Each point is reached from the start by the listed moves, each made once or not at all, plus a little noise. Say if it took an odd or an even number of moves. Then give how often each move was made.

Moves:
(1): [ -2  68 -11]
(2): [-31  27  45]
Start: [17 15 19]
Points:
[-16  44  69] -> odd (0, 1)
[24 13 20] -> even (0, 0)
[18 82  7] -> odd (1, 0)
[-21 112  56] -> even (1, 1)

Moves:
(1): [ 15  26 -23   3   9  25 -10]
(2): [-45  26 -11  28  -8  20  33]
(3): [  0 -19  -7  33  15  26 -30]
(4): [ 15 -38  11  24 -31  21  29]
(5): [-14 -40 -24   9  -2 -25  28]
(6): [-62 -19 -13 -60  -2  28  24]
Start: [ 26  -6 -20   6 -21 -13   4]
Points:
[-97 -58 -76  17 -18  37  57] -> even (0, 1, 1, 0, 1, 1)
[ -36 -121  -52   11  -41   39   56] -> even (0, 0, 1, 1, 1, 1)
[-22 -63 -22 -30 -53  35  56] -> even (0, 0, 0, 1, 0, 1)
[-53 -10 -54   0 -52  82  80] -> even (1, 1, 0, 1, 0, 1)
[-66 -51 -78  10 -56  57 108] -> odd (1, 1, 0, 1, 1, 1)

Moves:
(1): [ 25 -20   2  28  51 -16   7  -6  -3  11  -8]
(2): [-28   4   7 -14   5  -8  -4  -4 -14  15   0]
(3): [ -2  38 -26  19  32  50  22  22  25 -14  32]
(4): [  5   6   4   4 -17  -1  -5 -17 -26  13  -6]
(5): [ 21   2 -32   2  19  -4   5  -1   4  24   2]
(6): [  5  29   1   5   1  -6   2  15   7 -18   4]
(7): [ 17  -7  32 -18 -10  -3  20  21 -24  23   9]
(8): [-21 -19  -6  34  18   1 -28   1 -14 -16 -36]
(9): [-26 -21 -28  14  -5 -14   6 -17   7   5 -33]
Start: [-29  -8 -26   6 -11  -5 -11 -24   4 -28  -1]
Points:
[ -51   22 -121   77   55   22   -3   -2   36  -45  -30] -> odd (0, 0, 1, 0, 1, 1, 0, 1, 1)
[-49  14 -56  35  12 -18 -40 -31 -41  -5 -34] -> odd (0, 1, 0, 1, 1, 1, 0, 1, 0)
[-31  40 -45  25  -9  23  37  -3  -8 -18  10] -> odd (0, 0, 1, 1, 0, 1, 1, 0, 1)

Moves:
(1): [  8  -3   2  -3 -14 -12   0 -17 -19  21  -3 -23  -3  19 -22]
(2): [-13  -4   4  12  -9 -20  -3 -29   5  -2   2  -9   1   0   4]
(3): [ 21 -14  21  13  10   4  13 -11  19 -10  13  -2  14  10 -12]
(4): [ -8   6   8  18 -40  -8 -26 -14 -36  -5  22  47   9  44  -7]
(5): [-34   2  -8 -10  -7   3  21  -1 -25  -1  -1 -15  13   4  -8]
(6): [ 10  22 -34  19  27  27  -8  15  -7 -14  -2 -19 -23  21   2]
(7): [ -6  -7   2 -19 -18   0 -14 -16  15 -18  -4  19  15  20   5]
(8): [  1  -7   4 -13   9  18 -13  -9   7  13  24  18   1 -17  28]
(9): [ -6   2   7  26  -3  35 -14 -13  16   9 -13   2   5 -40 -33]
(10): [-24  17  14  -9  17  -8   7  16  12  27   2   4  -5 -12 -16]
(11): [  4  -3  17  20 -29   7 -46  11 -34   9  -3   2  29  45   6]
(12): [-14 -21 -20 -13  -5  15 -15  23 -14  -6   9 -24 -17   6  -7]
(13): [ -6  17  12 -14  44 -34   8  -2 -10 -26  -1 -24  16 -22 -11]
(14): [ -3  -3  22  -1  24  -5  11  -2 -19   1 -10   4  -7   1  13]
Start: [ 15   7   6 -15   8  -3  14 -15 -10  12 -11 -12 -28  18   9]
Points:
[  11  -21   82   23    2   19  -69  -48 -105   15   27  -12   20   66
  -33] -> odd (1, 0, 1, 1, 0, 0, 0, 1, 1, 0, 1, 1, 1, 1)
[ -2  13  90 -41  41 -48  -2 -69 -43  10  34  27  13  60 -12] -> even (1, 0, 1, 1, 0, 0, 1, 1, 0, 1, 0, 0, 1, 1)
[ -8  12  42  -8  57  34 -34 -40 -46   2  25  -9 -21  45 -54] -> odd (1, 0, 1, 1, 0, 1, 1, 1, 1, 1, 0, 1, 1, 1)
[-24 -19  39 -14 -45  -5  -8 -91 -26 -12  41  44  21  79  20] -> even (0, 1, 1, 1, 1, 0, 1, 1, 0, 0, 0, 0, 0, 0)
[-30 -11  30 -28   7 -19  31 -70 -63  42   4 -37 -19  26  24] -> odd (1, 1, 0, 0, 1, 0, 0, 1, 0, 0, 0, 0, 0, 1)
[ 10   2  58  -6   8  17 -33 -80  -3 -29  32  46  33  15 -22] -> even (0, 0, 1, 1, 0, 0, 1, 1, 1, 0, 0, 0, 1, 0)
[ -11   -4   32    7  -44  -57  -69  -42 -121    1   15  -44    5  106
  -29] -> even (1, 1, 0, 1, 0, 0, 0, 0, 0, 0, 1, 1, 1, 0)

Moves:
(1): [ -6   6  16 -19  28  -2 -10  -6   7   2 -10   1   5   3   4  11  -6  -5
  -6   3 -12 -12]
(2): [ -1  12   1   3  -7  19  22 -10  14  11 -11  17  -5 -10  -3  -7   2 -33
 -11   7 -10  -7]
(3): [ 19  -4   0  20 -37  17   1 -16 -30 -46  -2   2  41  24 -14 -10   0  28
  64   7   9  38]
(4): [-10 -21  22  10  -8  22  12  21 -15  24  15   0 -27 -10  -2 -32  22 -47
  16   0 -11  -3]
(5): [  9 -20   9  16 -13   5   3  -2 -14 -19   8  31  -2  27 -21  17  22 -14
 -21   5  -2 -12]
(6): [-15   0  15 -54   0   1   7 -38 -18  25  17 -15 -17  17   5  29 -11  34
 -13  10  -8 -12]
(7): [ -8  -6 -12 -11  17   6  28   3  12  -7  34   7 -16 -14  13  33 -14   0
  -4  -4 -19  11]
(8): [ 15  18 -11 -22   9  21 -17   7 -18 -27 -28  21 -25   8 -21   0   4  -3
  -1  -5   4   7]
(9): [-33  35 -28 -13  14  -3 -25  49  28 -11 -23   1  33  23  23 -27  -1   6
   9  31  19   7]
(10): [-23 -14 -13   2  -5   8  11  -1  19 -14 -25  17  15 -12 -41  16  21   3
   3  -6  12  -6]
(11): [ 14 -20  21 -12  10  -4  16  14 -27  16  26 -11  14 -12  -5 -12  27  -2
   2  21  -4  -6]
(12): [ 28   1  13  34 -47   4 -21   5  15  11  15  22 -10 -28  26  32  -3  -3
   8   7 -14  10]
(13): [  4  -4 -40   1  -8   0 -12 -41 -28 -15  32 -17  21   9   0 -14   8  17
  29   1 -32 -16]
(14): [ 11  20   7   2 -14 -19  23   5 -28  -2  26  -8 -40  22 -16  36 -16   9
  15  -2 -17  -9]
(15): [  4 -35   0 -25 -12 -28   1   5  28  10 -37 -16  33  -8  16  36 -16  -2
  -2  38 -31  12]
(16): [-37  17  16  -2 -15  13  -1   6   9 -24   1  -8 -12 -24 -25 -28  11   6
 -28 -11 -11 -17]
(17): [ 26  -7  -5  -3   0  41  -2  31  21  24  -3 -14 -12  34  16  -5 -39   1
   3 -17   8  -1]
(18): [ -2   6 -14  27  26   6   2   3 -27  -3  -7  -5  19  -4  33 -15  17   5
  -6  -3   3  -3]
(19): [-20  30  -3 -15  26 -45 -15  22 -22   9  -2  34  21 -35  27 -21  37  -5
  -7 -26  -8  14]
(20): [ 26  -3  13 -24 -11  -5   6 -18  -3  -5 -14   7 -23  11  11   9  19  -8
   1   8  -9  -2]
Start: [ 44  29  -3  13 -23  -8  -8  -4  -7   9   5   1  21  23  18  -3 -41  -4
   1   4  12  -7]
Points:
[  89   28  -48  -36  -56   38   17   42  -82 -100   14  -11   51  121
   29   19  -21   44   56   76  -76   -1] -> odd (0, 0, 1, 0, 1, 0, 1, 1, 1, 0, 1, 0, 1, 1, 1, 1, 1, 1, 0, 1)
[ 85 110 -13 -72   6   3   0  99 -45  24 -23  48 -19  63  52 -29 -10 -40
  17  27  -4  -3] -> even (0, 1, 0, 0, 0, 0, 0, 1, 1, 0, 1, 0, 0, 1, 0, 0, 1, 0, 1, 1)
[  53  -26   -3 -106  -24   25  -13   -2  -87   17   -6    4   94   39
    3   -5    6   13   89   31  -64    9] -> odd (1, 0, 1, 1, 0, 1, 0, 1, 0, 1, 1, 0, 1, 0, 1, 0, 1, 0, 1, 0)
[  1 119 -20 -58  46   1   6  71 -44 -29 -14  62  27 -34  73 -70  58 -40
 -41  26 -24  -2] -> odd (0, 1, 0, 0, 0, 0, 1, 1, 1, 0, 1, 0, 0, 0, 0, 1, 0, 1, 1, 1)

Moves:
(1): [  9  17   3  -7  16 -12  16  15  33  -4   3   7  -9 -18 -24 -24  20  -6
  -3 -15   8 -23  16 -12  -4  12]
(2): [ 12   1  -1 -18  16   3  -7   5   6 -11   4   6  12  21 -13  11  14 -25
 -21  15 -13 -20  11  14   8  -1]
(3): [ 30  28   9   1 -10   0   6 -14  -7   4   1  -5 -23  27  -2   5  -1  -2
  -3   9   8  -9   5  18 -10   6]
(4): [ 12 -27  10   6   0 -10  -4  -1  16  15  12 -14  11 -32 -21  20 -27  -7
  18   2  -7 -23  -2 -11 -11 -15]
(5): [ -3  12 -18   5  -3  19  19   6  -9   2  19  -6   4  -6  -1   4   4  -6
  -3  -5 -18   8   0   7   4  12]
(6): [ 12  -1  -9   6  -5  -9   1   9   0  -6   1  -1   2 -30  -4  11   5  10
   3  16  -5  18  12  13  -3   2]
(7): [ 18   1   4   1  10  -3 -21  33 -11   4  -6 -19   7   7  19  -5  14  13
  12  -6 -19  -7   5   1   4   0]
(8): [ -5  -1   7 -10   7 -15   5  16  -5   1   2   5   3  -7   1  19   1  -9
   7  -8   1  14  11  -9  26  20]
(9): [  5  -3   0   2  -1  -5  11 -10  -4  -6  -4   7  -7   7  -7  -1   1   0
  -3  -8  -1   1  -1   4  11  -6]
(10): [ 13  -4  -6  13   1  12   7   7   0 -11   6  17   6  14  -5  14  12 -15
   2   8   3  14   7 -15  -3   1]
(11): [  3   4   1  -5   5 -19  -5 -12   0  -7   4  -2  -1   4  10 -16  -7 -17
  11  -1  -7  -3 -10   2  -1  -9]
(12): [-20  15  18  13  -3  -9 -15   1  -3 -26   9  -5  14  -9  21   4   4  26
  12 -16 -10   7 -10  19   9   6]
(13): [  7 -12   3 -17 -10 -14  20   1  -1  20  24   1   6  15  -4   7   3  -4
   0  -9   6  -6   1  -7 -22  -8]
(14): [  0  -3   1   7  13 -19  -4  11  13  17   4  -3   4  -1  -1   8  -8  -1
 -10  -9  -9  -3   5   5   1  -2]
(15): [ 18  -9   6  12   5   5 -35   2  -7   9   7   3 -19  12  15 -36  10 -13
  16  11  -5 -28 -10  16   2   8]
(16): [  5  -4   2 -13  13  -7  15  -9   9  14   5   5  -9   2   4   3   4  11
   6   8  -8  -4  11 -15  -6   7]
(17): [-14  -5  13  28  10  -4  15   7  -9   1  -4  -2   4  11  -9   1   7  -5
  -1  14  -5   1   8  12   1 -18]
(18): [  8  -7  -7   1  25   2   9  -3   5  -1   9  -4  10  -2  10   2 -10  -4
  -3  -1  11  -7   6   9   8   7]
(19): [-21   2  -5  18   7   4  -6 -15  -6   6  13 -15 -20  14  -7   5   4   2
 -17  11   9  -2   0 -10  -9 -25]
(20): [  1 -11  -4  11   7   4 -10  -8  14  -9  -4 -20  -3   6  12  12  11 -19
   6  -3   6  -4  27   0  12 -12]
(21): [ -3 -14  17   7  -1  -9   3   6  12  -3  10   3  -4 -26  22  -5  -6 -14
 -10   5  -4  -3  -5 -23   7 -25]
(22): [-25  -3  -9  10  -6  -7  13  19  -9 -13 -25   9 -26  -2   3   8   5 -18
  18 -28   0 -12 -10 -15  -8   0]
(23): [ 16  18  -9  -4 -17 -13   0 -20 -11  10  15   9  10 -11  -5  -5 -30   9
 -10   3 -16 -13  11  -8 -18 -11]
(24): [-10 -12  -3  -3  -3  -3  10  10   5 -11  -3   0 -15   2  -3  -6 -23   3
   9   4   4   1   0   9  -5 -12]
Start: [ -1   5 -14  12  -8 -32  -1  -1   2   6 -28   1 -14   9 -23 -32   4   3
  -5 -12  -9   2  35  21   0  13]
Points:
[ 69  20 -25  24  29 -33   8 -50 -11   6  29  24 -71  97 -34 -37 -15 -25
 -29  46 -17 -62  78  46 -21 -17] -> even (0, 1, 1, 0, 0, 0, 0, 0, 1, 1, 0, 0, 0, 0, 1, 1, 0, 1, 1, 0, 0, 0, 1, 1)
[  62   22   34   16   24 -121   23   74   28   12   45    1   15   32
  -67   21  -10  -21    4  -19  -64  -63  104   41  -19  -14] -> odd (1, 1, 1, 1, 0, 0, 1, 1, 0, 1, 0, 1, 1, 1, 0, 0, 1, 0, 0, 0, 0, 0, 1, 1)
[ 57   0   6  54 -25 -81 -38 -10   8 -27  -5  -7 -55 -30  -5  -4 -14 -51
  21  -7 -60 -85  62  46   3 -38] -> odd (0, 1, 1, 1, 0, 1, 0, 0, 1, 0, 0, 1, 0, 0, 1, 0, 0, 0, 0, 1, 1, 1, 1, 0)
